Each row of a before or after table is a point. The points were changed in one or more steps. Then noise was added and the rows were shuffled. The steps act on how far a point lies along the listed directions, d1 being the first. Name the steps. A step turns or swaps two directions, mirrors them in a line or flattens them onto one, adds a multiple of one to another, or multiplies one. Angles are multiples of 10 degrees, from the lower direction toward the higher: turns from -170 to 170, lines from 10 to 170 but not 90. Use the fewest steps. Two steps may share a direction if one is a turn and the other turns, adds or multiplies; they go together, in the order done. Otherwise the lowest direction goes first.

Directions:
(1): [-43  -9]
(2): [  9 -43]
Before, 8 rows:
[[-27 -43]
 [ 60   4]
 [-16  -7]
 [ 29   2]
 [-13  14]
 [ 38  20]
 [-14 -38]
 [  3 -23]]
After:
[[ 54  21]
 [-27 -10]
 [ -8  -1]
 [ 39  15]
 [-38 -17]
 [-16  -6]
 [ -4  -1]
 [ 27  10]]
Steps: flatten d1 and d2 onto the line at 10 degrees

Directions:
(1): [ 29  14 -45 -37  -6   0]
(2): [ -8  60  12   3  -8 -25]
(3): [-52   9 -14 -19 -10  32]
(4): [-25 -20 -28   9 -18 -47]
Before (9 x 6):
[[ 10 -27  11  17   5  -8]
 [  2  -9  -9  -5  -7 -18]
 [-11  12  18   5   5   1]
 [-10  18  13  12  -7   0]
 [ -9  15  18  15  -2  -6]
 [  1  -4   0  -5  -5   7]
 [-17  -5   7  13  -2 -12]
 [  6 -10  -5   0   1 -12]
 [  6  -7 -16   1   6 -18]]
After:
[[ -5 -14   1  -5   7  16]
 [ -4  59  10   6  -9 -22]
 [ -2  58   3   5 -15 -26]
 [-10  -6  -1 -15  -2  17]
 [-22  17   9   4  -4  -1]
 [ -9  -6  -9  -9  13  21]
 [ -7 -47  25  15  14  41]
 [  3 -19   0   2  -3   0]
 [ -1  37  10   2  -2 -27]]
Steps: multiply d2 by 3; turn d1 and d2 by -20 degrees; swap d3 and d4

Directions:
(1): [  5  -5 -60   3 -15  -4  -3  -4  19  15 -20]
(2): [ -6 -31  -6 -25 -19  25 -37  15 -19   2  16]
(3): [ 11  -1  19 -29 -12 -29  -5  23  -3   9 -45]
Before, 8 rows:
[[ -4   1 -18  37  15  14   8 -14  10  -5  30]
 [  0  12 -15  16   5   5  12 -15  14   6  12]
 [ -2  -9  12 -13  -2   7 -15   9  -5  -5  10]
 [  9  -5   6  -9   0   1 -14   7  -4   3   0]
 [ -7  -8   5 -14  -7 -15  -6  10 -16   3 -13]
 [ -4  -8 -26   2  -3  17 -19   2  -4   3  20]
 [ -3  -3   0   0   1   2  -3   0  -5   2   4]
 [ -7  -4  16 -19  -8  -7 -14  18 -17   2  -3]]
After, 8 rows:
[[-18  -9 -14  11   3  14  -4 -10 -14  -5  32]
 [ -1   3   2   4   4  -4   5  -2  -1   2  -1]
 [ 10   7   5 -16 -10 -22   2  10   9  16 -32]
 [  6   2  -2  10  11  10  -4  -7   2  -1  17]
 [-16   3  -3  14   8  16  -1  -7 -10  -7  39]
 [  9  26  -9  13  12 -26  19  -2  16   6 -21]
 [ -3   8   9  10  13   2   7  -8   7  -9  15]
 [ 20  13  21  -6   0 -50  15  22  13  10 -60]]
Steps: multiply d3 by 1.6; turn d2 and d3 by -140 degrees
